Every row gives one point. Examples show where two turns around zero, p and q, send a point. Write where each new point lands after one turn and then the other. Backwards means that the second turn is done in reverse. Each puzzle has new turns, and all numbers are rounded.
In the rows, 128 means zero.

Turn p:
[178 120] => [109 175]
[ 97 131] => [141 100]
[160 100] => [136 170]
[ 77 162] => [125  67]
Turn q:
[156 164] => [125 174]
[157  91] => [174 119]
[139 134] => [132 140]
[ 60 123] => [80 79]
Where do these land?
q, then p: [ 67 171] => [173  68]
p, then q: [101 142] => [149 106]
q, then p backwards: [164 108] => [115  89]
q, then p backwards: [132  98] => [ 99 119]
q, then p: [175 121] => [ 86 149]

Turn p:
[156 112 164 128] => [104 133 169 125]
[119 166 170  97] => [ 86 143 120 175]
[169 142 124 116] => [129 171 142 125]
[101 133 113 179] => [173  92 127 142]
[ 89  98  66 195] => [206  70 111  97]
[ 80 131 114  81] => [ 99 117  67 126]
[181 114 144 100] => [ 99 169 160 105]
Turn q:
[167 140 146  91] => [127 161 120  81]
[149 159  78  89] => [139  91 121  66]
[ 80  71 152 160] => [103 137 167 198]
[115 175 173 116] => [ 96 149  72 126]
[120 146  89 136] => [142  87 121 123]
[137  77 131 176] => [161 145 167 174]
Where do these land?
q, then p: [153 183 104 108] => [116 160  97  78]
p, then q backwards: [117  67 112 141] => [140 143  78  91]
p, then q: [147 142 182  66] => [ 85  88  86 175]
q, then p: [ 95 109 153 152] => [159  97 140 152]
p, then q: [140  85 135 171] => [108 182 150 119]
q, then p: [132 103 123 138] => [122 127 151 142]
q, then p backwards: [113 207  86 120] => [ 53  92  92 119]

Turn p:
[125 108 190 160 202  93 128 157] => [181  54 113 112 119 134 189 118]
[ 80 146 185 135  63 124 162 142] => [155 144 119  57 156  84  93  90]
[153 130 107 110 138 143 150 155] => [125 141 134 129  84 121 131 154]
[106 137  97 146 135 153 163  71] => [ 88 158 133 160 130 103 147  79]
[151 139  83  97 110 108  98 114] => [118 156 122 168 145 145 104 171]
[177 127 136 101  89 141 112  50] => [ 58 146  65 138 152 150 100 132]
[118 152  86  74 140 121 116 141] => [141 181 145 145 131 140 142 173]
[182 115  93 141 160  88 110 122] => [130  93 110 194 115 139 131 163]
[ 90 132 189 154 152 190 184 108] => [108 130 123  70 103 110 174  45]
[102  88  98  77  96 123 112 184] => [130 139 186  97 145 116 110 199]
[124 134 145 212 122 124  72 163] => [173  68 157 136 130 169  85  85]
Turn q:
[130 149 151  97 144  93 143 164] => [ 81 104 160 103 137 126 107 130]
[110 103 184  82 163 106 169 100] => [ 77  81 124 158  97  80  95 110]
[ 73 119  36 163 110 153 143 119] => [164 181  44  94 157 110 142 148]
[175 114 151 114 162 146 182 144] => [ 96  55 120 135 117 138 160 131]
[115 135  88 131  87 177 140  79] => [180 143  62 125 116 147 119 105]
[ 98 134  89 113  69 153  95  93] => [197 166  99 115 121 135  86 117]
[117 136 186 118 165 165 135 138] => [ 84 107 126 173 105 153 111 154]
[170 160 102 171 151  47  76 142] => [123 167 205 117 200 123 169  98]
[119  95 131 105 126 150 102 132] => [156 117 132 144 118 116 108 161]
[173 134 162 189 102  89  95 170] => [122 161 209 113 111 151 185 127]
Where do these land?
p, then q backwards: [180 159 159 132  57 100 101 126] => [ 74 159  98  65 119 174 131 112]
p, then q: [101 111 159 168 114 127  90 173] => [155  78 156 178 106 116 122 138]
p, then q: [127  94  93 190 157 122  81 111] => [125 148 113 186  80 106 176 150]
p, then q: [137 165 169 126 151 114 171 150] => [161  97 127  82 140 129 137  86]
q, then p: [112 143 153 103 109 138 102 147] => [134 125 135 100 133 170 105 129]
p, then q: [ 75 147 138 197 125 178 105 143] => [149 111 127 204  85 133 105  80]
q, then p: [158 150  63  87 128 146 149 164] => [ 89 125 150 125 100 147 180 187]
p, then q: [ 98 105  87  78 162  72 191  99] => [ 39 137 136  70 151 103 170 107]
p, then q backwards: [112 126 158  97 168 102 139  85] => [142 120  82 176 156 136 156 125]
p, then q: [179  80 102 103 109 181 151  84] => [113 200 100  97 114 102  78 166]

Turn p:
[141 134 102 131 126 142 137 119 115 102 138] => [119 129 130 120 122 149 124 101 103 133 142]
[139 148 120 136 121 123 131 173 136 145 127] => [147 129 114 122 148 129 145 146 108  95 126]
[125 114 188 137 135 134 122 118 117 145 139] => [128 123 167 125 110 119 151 153 166 136 120]
[126 126 128 126 147 133 111 150 113 106 111] => [133 128 131 122 140 117 133 143 105 155 145]
[129 116 120 144 133 102 128 121 127  79 136] => [ 90  99 126 143 120 129 126 124 101 145 136]
[116 134 103 142 142 133 113 125 127 141 126] => [139 142 110 137 129 151 121 139 123 141 125]
[131 141 145 120 147 134 114 113 113 140 136] => [142 124 134 118 127 140 144 128 152 149 129]
[114 138 140 146 116 129 166 114 119 136 127] => [135 117 154 126 114 137 114 122 126 114  95]
[124 114 102 122 126  88 128 129 128 146 130] => [114 135  99 152 145 123 136 118 127 128 100]
[120 138 159 130 125 135 116 119 144 139 125] => [140 117 137 129 122 125 121 147 159 123 134]
[114 127 102  98 139 138 143 127 151  71 133] => [ 95 116 106  94 127 118  90 110 104 141 150]
[115 124 103 134  83 116 114 125 111 148 140] => [116 149 135 161 161 152 122 117 134 110 117]
[183 117 136  89 108 142 115 114 128 144  85] => [165 148 132 144 127  84 143  84 148 122 163]
[115 121 145 137 145 143 155 146 163 149 139] => [128 135 118 100 100 118 123 161 136 103 108]
Turn q:
[144 122 126 138 146 128 144 127 111 150 120] => [114 136 125 140 150 115 132 135 138 109 114]
[153 112 126 144 122 120 126 112 146 116 156] => [107  97 119 136 123 122 131 127 124 158 113]
[116 129 129 112 136 114 123 153 143  93 154] => [129 138 127 126 116 146 147  98 102 157 138]
[115 114 125 107 116 122 147 149 144 145 117] => [118 152 158 131 124 120 112 115 136 131 144]
[115 150 151 138 117 111 136 136 128 149 135] => [115 132 152 112 126 153 120 132 122 113 111]
[129 152 142 136 132 124 133  31 119 127 117] => [133  77  86 142 140 174  95 151 168 108 121]
[115 120 118 129 136 168 116 153 138  94 161] => [136 136 110 135 106 117 145 135  76 151 151]
[122 119 122 115 129 107 142 139 135 139 126] => [117 146 146 135 132 131 127 114 141 135 129]
[125 137 109 138 129 143 137 143 139 101 115] => [126 127 120 131 101 117 149 120 123 116 151]
[117 118 115 141 130 127  94 122 114 148 117] => [160 132 136 133 127 120 134 154 142 130 109]
[154 139 116 107 130 125 139 133 142 151 119] => [112 121 150 126 155 119 135 124 143 124 149]
[120 118 164 119 136 124 103 126 140 112 112] => [163 115 132 131 127 133 110  99 114 127 119]
[139 135 121 140 105 151 124 140  67 140 113] => [134 152 106  87 134  98 130 160 136 102 116]
Where do these land?
p, then q: [114 147  77  63 142 136 134 138 143 162 129] => [149 108 122 146 163 144 174 137 166 137 181]
p, then q: [105 122 140 143 150 137 136 119 140 128 141] => [141 139 154 110 117 113 118 128 125 130 142]
q, then p: [124 141 121 148 123 120 140 122  92 114 131] => [134 133 114 117 143 124  96 114 107 120 134]
p, then q: [114 115  98 123 119 138 122 139 145 127 124] => [146 131 123 119 125 144 159 143 126 130 132]
p, then q: [124 108 142 135 120 113 134 156 137 111 135] => [133 162 126 127 112 141 131 108 125 127 114]
p, then q: [111 136 129 144 129  95 132 122 122 158 107] => [133 115 136 139 120  94 143 118 144 100 114]
p, then q: [165 148 136 127 147 117  89 130 118 117 128] => [ 78 138 124 151 142 116 123 143 121 143 123]
q, then p: [106 128 146 132 129 141 134 121 132 113 110] => [118 127 138 144 132 143 129 116 122 128 156]
p, then q: [111 151 135 130 117 142 114 125  96 164 133] => [127  99 134 139 150 113 130 117 101  98 145]
p, then q: [183 140 135 131 129 145 135 122 144 119 130] => [ 93 119  99 113 121 130 109 128 132 162 132]
p, then q: [124 136 136 138 111 110 129 107 126 112 137] => [140 125 125 148 111 119 107 132 119 131 114]
p, then q: [154  63 142 121 121 141 136 135 141 112 131] => [111 142 136  99  99 185 119 121 137 134 114]

Turn p:
[120 163 142 112 130 146 188 111 123 148 142 146 126 123] => [164 155 113 152 154 134 115 117 158 106 167 134 137 121]
[184 177 158 161  54  94 116  95  79 139 147 178 199 111] => [ 60 154 123 194  64 159  86 139  96  76 196 108 156 129]
[158 131 123 123 111 133 183 139  94  72 149 153 155 138] => [115 128 147 145 143 150 122 130 161  63 139  94 140 175]
[133 176 135 144 140 108 144 129  88  91 192 181 144 101] => [104  92 149 157 130 142  68 101 159  98 191 122 124 154]
[121  66  63 158 113  83  81  82 155 187  80 131 158 118] => [ 89 103 118 156  81 145 160 172 110 165  65 169 173  55]
[101 140  98  93 140 113 104 140 129 133 100 101 114 165] => [157 107  84  99 123 117 116 145 124 148  87 109 122 123]
[119  83 121  94 160 128  98 150 169 163 121  79 149 122] => [141 143 127 112 105 130 156 156 140 178  77 157  76 119]
[159 139 118 120 125 144 139 160 145 134 151 109  64 125] => [149 137 119 112 161 115 132 119 113 153 134 157 140 190]
[ 83  97 116 137 143 164 105 182 162 152  97 124 115 150] => [140 127 122 135 167 114 159 111 110 184  71 109  98 109]
[108  77  88 129 134 169  61  86 138 160 110  96 135 142] => [159 112 148 120 103 146 147 142  70 143  59 161 118  77]
[138 154 168 164 146 117 168 128 126 106 158 111 115 160] => [ 98 144 113  91 174 125 112 110 137  90 162 137 112 138]
[128 112 169 112 158 133 148 156  86 126 118 121  76 123] => [148 130 124 115 135  57 146  92 144 110 132 133 112 154]
[135 112 108 120 170 149  85 118 176 131  63 121 126 124] => [141 151 162  97 118 111 122 140 123 181  67 125 146  92]
[118 171 147 150  89 119 165 123 101  82 143 119 140  82] => [118 113 147 137 143 124 126 161 132  96 212  98 132 140]
[114 122 165 103 108 119 137 120 150  96 150 151 103 135] => [136 125 125  98 120 151 154  86 145 129 162 109 135 141]
Turn q:
[111 183 116 128 129  71 120  97 137 148  78 140 181 142] => [116 142  78 105 157 138  61 136 128 155  73 118 153 105]
[104 131 160 128 128 165 152 131 119 152  78 166 117 117] => [170 151 108 143 152 117 113 153  80 136 144 140  99 144]
[117 106 125 151 123 167 130 124 162 131 169 165 162 155] => [152  57 134  97 133 107 133 145 114 101 128 116 128 146]
[112 121 172  80  79 110  99 154 193 225 140 131 125 145] => [209 116 147 113 119 197 130 188 131 160 113 161 195 146]
[163 149 127 127  93  97 168 150  69 142 110 117 109 124] => [107 171 152 161 184 137 138  96 112 140 128 156 149 105]
[101 121 127  97 106 115 135 148 120  96 154  94 126 135] => [129 119 131 151 135 143 127 111 186 117 159 132 141 130]
[163 110  79 114 123 101  95 142 125  71 110 157 122 140] => [129 129 141 126 119 141 135  78 134 127 124  56 118  78]
[128  72 149 157 199  90 144 124 127 127 128 168 111 113] => [108 160 123 100 123  94 165 195 114 110 152  95 112  89]
[ 92 149  80 179 162  80 110  82  63 127 114 106 116 123] => [ 55 144  52 130 113  85 128 104 125 157 130 142 146  80]
[130 123 148  91 124 162 148 146  48 154  78 116 165 113] => [152 150 112 173 190 129 143 123 134 158 106 175  66 121]
[151 152 131 155 177 127  92 146 154  95 170 158  80  88] => [ 95 141 135 141  54 138 148 140  93  64 126  92 130 127]
[136 143  82 120 155 159 156  91 164 105 151 110 133 148] => [ 85  86 148  90 108 130  88 111 132 125 147 129  97 144]
[160 150 135 115  91 161 129 111 161 117 139 128 114  64] => [158 154 167 121  89 132 105  93 115  86 112 158 120 153]
[135 123 161 121  98 161 102 109 159 100 181  88 119 172] => [132  94 140 104 110 148 156 101 165 119 141 120 148 207]
[118  87 127 157 132 154 141 167 120 132 119  76 139 140] => [124 105 155 167 134  84 149 144 155 166 138 132 119 145]
Where do these land?
q, then p: [163  94 171 154 141 152 130 126 147 121 103 105 114 167] => [134 159  54 106 147 116 131 122 136 108 124 139 101 134]
q, then p: [116 158 154  99  96  90 109 175 104 167 159 125 161 130] => [105 165 194 159 165 129 115 135 143 137  90 103 131 105]
q, then p: [113  68 129 153 104 139 132  94 102 127  87  84 133 131] => [111 144  68 130 111 143 111 126 166 151 139 179 158 120]
p, then q: [176 163  94  94 102  73 154 143 132 171 105  99 133 108] => [131  57 149 171 144 143 100 130 111 142  97  99 174  95]
q, then p: [ 97 140 117  81 135  82 168 152 116 170 148 173  77 139] => [146 111 198 187 143 137  97 114 128 130 147 135  74 161]
p, then q: [192 103 117 116 106  94  78 158 131 135 122 161 169 148] => [169 104  85 154 154 103  95  98 122 183 137 135 162 159]
q, then p: [100 116 166 169 153 148 127  87 166 136 170 159 145 144] => [128 100  96 116 111 144 150 136 163 113  80  91 115 184]
q, then p backwards: [109 153 171 126 135 115  92  91 163 104 102 104  85 120] => [187 159 155  69 102 104 125 140 143 132 122 136 134 146]
q, then p: [181 158 126 107 128 166 173  85 113 161  81 147 169 131] => [174 125 118 116  96  55  90  70 128 130 100 130 150 113]
p, then q: [125 119  81 162 115 164 174 151 128  84 165 136 165 155] => [103 116 118 151 111  97 143 160 130 141 154  85  68 182]
q, then p: [112 154  81  86 121 154  75 170 160 160 147 170 157 119] => [119 144 199 156 110 106 184 135  76 117  93 127 152 150]
p, then q: [107 159 125 178 146 155  78 109 117 103 157 104  71  95] => [137 149  97 105 140 155 221 150 144 105 129 143 112  94]
p, then q backwards: [104 146 131 157 110  74 131 164  89 108  85  99 107  98] => [ 86  92 123 202 171 131 145 129 130 115 139 133 138 162]
q, then p: [ 95 128 151 135 130 141 145  88 106  78 153 115 107 143] => [139  86 109  95 145 188 113 120 148 120 123 139 132 133]
q, then p: [120  97 112 133 142 174 139 145 146  85 169 154 104  79] => [ 98  98 141  89 124 141 167 112 120  99 178 122 143 178]
p, then q: [139  91 122 100 184 126 143 111 128 136  96 112 150 141] => [159 175 147 135 121 143  76 129 116 130 116  94 129 128]
